Each row of a before or after table is a point. One or more steps were done to the points. Then noise was added and the rows were shuffled. The steps act on how far a point lies along the listed directions, d1 being the first. Name the steps. A step turns or swaps two directions, mirrors them in a line or flattens them onto one, adds a multiple of one to another, or multiplies one. Angles are multiples of 10 degrees, from the lower direction toward the higher: turns from -170 to 170, lines from 10 to 170 but not 90. Use the fewest steps. Two steps may share a direction if one is a turn and the other turns, adds or multiplies; they go together, in the order done. Otherwise the lowest direction goes first.

Directions:
(1): [-44  32  17]
(2): [ 26  47 -20]
(3): [-25  -8 -51]
Before (13 x 3):
[[-24 -38 -10]
 [ 57  10  -9]
 [ 27  -6 -45]
 [ 22  -4 -16]
 [ 37 -22 -53]
 [  8  25  31]
 [ 92  -5  18]
 [ 51 -54 -42]
 [-17  64  16]
 [ 23  14 -24]
 [ 29 -14  12]
 [-25 -37 -34]
 [  2  27   1]]
After:
[[-54 -41  -5]
 [ -1  68   6]
 [-38 -10  41]
 [-24 -15   8]
 [-43 -72   8]
 [ -3 -20  29]
 [ -9  26   5]
 [-34   1   7]
 [-29 -29  83]
 [ -1 -32 -46]
 [-50 -23  -5]
 [ 15 -29 -32]
 [ 14  27  27]]
Steps: swap d1 and d2

Directions:
(1): [-21  56  35 -27  -2 -31]
(2): [-18  16 -18 -23  60  38]
(3): [ 69   1  18 -37   7   8]
(4): [-14 -50  14 -24  33 -45]
Before, 8 rows:
[[-31 -64  -6  21  -2 -52]
 [ 25  12 -26  21   2  58]
 [-14 -41 -18  27   5 -37]
 [  1  20   6 -18  11  13]
 [  0 -32  24  20 -74 -27]
 [ 11  18  10  -7  10  36]
 [-33  43  24 -26  23  -8]
 [-22  19  20  50 -58 -21]]
After:
[[-47 -10 -10  87 -58 -10]
 [-34  59  37 -36  24 -13]
 [ 21 -73  -4  37 -71  -4]
 [-50  23 -37  51  -5  41]
 [-15  32   8 -14   8   6]
 [-24  34   9   3   5  28]
 [ 42 -50  -8   6  10 -24]
 [ 56 -86   4 -12   7 -34]]
Steps: add 0.7 times d2 to d1; add 1.5 times d4 to d3

Directions:
(1): [ 26  35  52 -16  58 -22  34  -7  -1]
(2): [ 42 -17 -37  17   2 -65  11  36  20]
(3): [-16  -5 -28 -51  45   3 -31  43 -37]
Before, 8 rows:
[[-70  -7 -38 -43 -26  33 -42   7 -26]
 [-22  27  12 -90  95  29 -33  32 -68]
 [-23   0  -6 -11  -5  33 -32 -10 -17]
 [-16  24  51 -29  16  28   1 -17 -28]
 [ 12  -6 -24 -14   9 -29   4  26  -6]
 [-15  24  42  -3  22  32  12 -36   0]
 [-23 -31 -36   4 -40  59 -26 -31 -32]
 [  9 -40 -45 -52  27 -10 -28  44 -26]]
After, 8 rows:
[[-19  10   7 -33  44  22 -10   6 -21]
 [ -9 -17 -38 -14  -2   6 -41  16 -16]
 [ 49 -45 -40   4 -11 -56   5  30  20]
 [-38 -32 -86 -28 -29 -22 -41  46 -12]
 [-19 -46 -70 -13 -29  37 -42   4 -39]
 [ 47 -10 -53 -39  65 -78 -15  77 -21]
 [ -8   7   6 -44  31  -1 -17  25 -37]
 [ 24   1  -4  11 -12 -31  24   2  13]]
Steps: turn d2 and d3 by -70 degrees; add -0.3 times d3 to d1

Directions:
(1): [-47 -25 -46 -20 -33 -36 -13 -53 -21 -39 -13  15]
(2): [-12 -61  15  49 -18   5 -18  26 -17  27  -5  64]
Before:
[[   0    3    2   12    0   -1   -6   19   17   -1    4    6]
 [  26  105  -13  -92   27   11   52  -40   42  -44    4 -121]
 [  22   12   22   -6   -1    3   26   19   23   14    5  -24]
 [  -6  -35   22   42    3    6  -27    8  -21   26    3   47]
 [ -63  -55  -49  -12  -48  -59   -7  -63  -21  -58  -23   34]
 [ -10   -2  -44  -14  -11  -38  -11  -33   13  -26  -20   -5]
 [ -30  -36  -35   16  -24  -18  -15   -2  -17  -10  -15   24]
 [ -15    5   -5   40  -24    6    2   11  -18  -25    4   11]]
After (8 x 12):
[[  34   47   31    3   45   21    0   13   14   19   15  -24]
 [   0   36   -8   27  -10   15   16   12   -9  -18    9  -21]
 [  -2    4    0   11   -1   -2   -3   23   19    0    0    4]
 [  -3  -35   15   18  -25   -7   11   13    5   17   -4   21]
 [  -8   58  -27  -69    7  -33   33  -61   21  -67   -4  -77]
 [ -86 -115  -47   17  -77  -37  -20  -48  -42  -33  -32   90]
 [  -5    7  -41  -20   -5  -37   -9  -34   18  -25  -19  -14]
 [   7   42  -22  -20   13    2   10   -1   12  -15   -1  -50]]
Steps: mirror d1 and d2 in the line at 150 degrees

Directions:
(1): [ 21 -44 -26  -2  19  23  -8 -80  -3  18  15  -7   2  -3 -58  17 -33  62]
(2): [-78 -42  25   7  38  36 -17  35  43   7 -16  23  22  26  -4 -25 -49   9]
(3): [ 13  36 -29 -66  -6  36  15  46  28 -24  52  41 -22   7   3  26 -14  47]
(4): [-21   2  32  -7 -57 -31  -7 -21  13 -33 -11 -49   4  58  43  14 -10  64]
(5): [ 49  66  13   7  30   2   8  12  -9  34 -29   2  80  16   3 -29 -23  37]
Before:
[[ -9 -67   7  16   8   7  -2 -81  -6   5 -15 -33 -10  -1 -10  23 -26  37]
 [ 41  75 -11 -37   3  -3  30  68  13  12  45  32   4 -22  15  -6  14  -9]
 [ 27  -6 -39 -25  25  29  24 -12  -9  15  33  39 -16 -51 -52   6   6 -23]
 [-18 -48  -3  -9  20  37 -19 -22  24  27  -2  13  23  25 -37 -11 -34  64]
 [-12 -23 -27  -8  23  13 -14  20  14   0  15  48  -7 -14   4  -7  19 -76]
 [-60 -89 -22  -8 -10  25 -32 -81  12 -25  31  -6 -43  26   2  15 -42  55]
 [121 109 -51 -14  19  -4  21 -27 -40  44  -1 -25  69 -24 -16   0   3  52]
 [-39 -18   0 -15 -11  12 -22 -14  24 -11 -16 -16  32  42  -1   5 -25  52]
 [-28 -40   3   4  22   1 -22 -35  -2  -6  -7 -17  19   7 -41   0 -20  23]]
After, 9 rows:
[[-35   2   7 -14 -11   9 -18   3  24  -8 -24 -14  45  46   9  -4 -25  47]
 [ 39  43 -22 -20  29  20  29  26 -11  23  13  43  18 -43 -25 -15   9 -34]
 [-12  18  23   8  28 -10 -14  12  -5   2 -29 -12  59  17  -9 -23 -17  11]
 [-19  70  34   5   4  -6 -11  50   5  -2 -34   8  69  55  91 -52 -29  20]
 [ 97  25 -80 -21  12  12  10 -97 -35  32  33 -32  10 -38 -61  35  -4  71]
 [ 18 -12 -42 -44  -6  13  17  -4  17  -2  80  25 -57 -37 -33  32   6  11]
 [ -5   7  16  -5  26  27 -13  23  21  34 -23  18  63  35  -6 -33 -29  51]
 [ 17  34  45  23  18 -13  10   4 -12  22 -56 -24  62  17  46 -20 -17  15]
 [-11 -19 -27  -7  24  11 -14  24  13   1  13  50  -5 -12   6 -10  20 -78]]
Steps: swap d1 and d5

Directions:
(1): [ 20  51  14  20  47  38  -4   2  -4 -37  18  22  41 -16   3 -85 -23 -64
 -10  15  25 -19  28  27]
(2): [  0 -10   0 -54  14 -43 -35  15  24 -33 -23 -84  -4 -39   5 -35  14 -11
 -16 -31 -14  46 -17  59]
(3): [-48   3  16  -9  24 -17 -44 -25 -21  76  19  -6   7   7 -12 -37  44  19
  21  17 -17 -77 -26  44]
(4): [ 33 -25  38  29 -69 -29  15 -17 -11 -44  12 -52  53  -2 -37 -30  -4  46
   2  -8  11 -55  23 -15]
(5): [-23 -38  27 -17  18  46  57 -67  53 -14  42 -14 -32  24 -47 -21 -18 -10
  43 -15 -13  18 -23  11]
Before, 10 rows:
[[ -8  43 -26 -11  11 -65 -35  32 -26  35 -38 -25  11  -5  15  13  40  18
  -28   5 -18 -15   0  13]
 [-22   2  -4 -33  39  -1 -17 -14  40  26  11   4 -27  10  -5 -19  27 -23
    8   6 -19  -5 -23  58]
 [ 17 -12 -31  29 -66 -40 -17  42 -45 -14 -34  -5  29 -18  11  47  11  52
  -28  13   6  11  40 -46]
 [ -6 -18  -6 -31  -8   2   3   5   5  26 -14 -11 -30  16   7  44  20  29
   -7   2 -16   3 -26   9]
 [ 10 -12  12 -34  32  30  27  -6  52 -68   1 -26 -36 -12   0 -21 -24 -21
   12 -11   4  87 -11  22]
 [ -5 -10   2   7 -24 -41 -10  31 -23  15 -41 -18  -5   6  14  37  17  35
  -16  13  -2   6  -4 -14]
 [-31 -14  21   4  26  14  -7 -44  30  35  26   1 -27  20 -29 -19   1  -9
   25   9  -5 -24 -24   1]
 [ 29 -15  46  25  -2  21  57 -40  28 -60  36 -21  41  13 -55 -68 -30 -25
   13  -1  38 -14  28  10]
 [ 19  27   8  -1  31  57  17  -5   3 -47   6  27  10   3 -23 -36 -37 -48
   11  44  15   8  16  -5]
 [ -7  16  11   9  38  29  21 -14  10 -25   6   4  25   7 -27 -69 -15 -31
   -1  -1   4   4  18  20]]
After (10 x 24):
[[   5   14    9   13   29   27   26   -6   10  -42    1    4   26    7
   -24  -63  -20  -29  -10    0    6   13   27    9]
 [  79  -30   68   59  -74  -10   72  -31   13 -119   33  -64   96    2
   -70  -76  -43   11    0  -10   56  -42   65  -19]
 [ -39   28  -17  -24   28  -57  -33    7  -13   65  -22  -28   -7    4
    -3    7   55   22   -5    5  -33  -25  -23   30]
 [ -16  -14   13    9  -24  -46  -16   16  -22   28  -32  -24   -2    8
     3   25   29   44   -7   16   -8  -15  -12   -6]
 [ -14  -16  -15  -38    8    9    3    6   13   36  -15   -2  -46   18
    16   56   17   18   -6    0  -21   20  -30   15]
 [  19    2  -19  -39   32   13    6   35   39  -55  -29   -6  -55  -19
    39   29  -21  -21  -11   -8    1  118  -11    5]
 [  28   42   -4    3   38   54    7   15   -4  -48   -6   38   13   -2
    -7  -31  -38  -59    0   47   20   15   22   -9]
 [  11  -19   -2   43  -90  -64  -34   26  -64    0  -17  -36   61  -18
   -12    7   29   81  -22   19    7  -61   40  -33]
 [ -36    3  -27  -54   65   23    1  -12   59   34    6   29  -69   14
     8   13   16  -47    9   -2  -28   51  -35   51]
 [ -17  -14   16   -1   30   33   14  -39   47    9   25   11  -39   21
   -28   -9  -19  -26   22    1   -2   15  -18  -10]]
Steps: add -0.5 times d2 to d1; turn d3 and d5 by 40 degrees; multiply d4 by 2.5
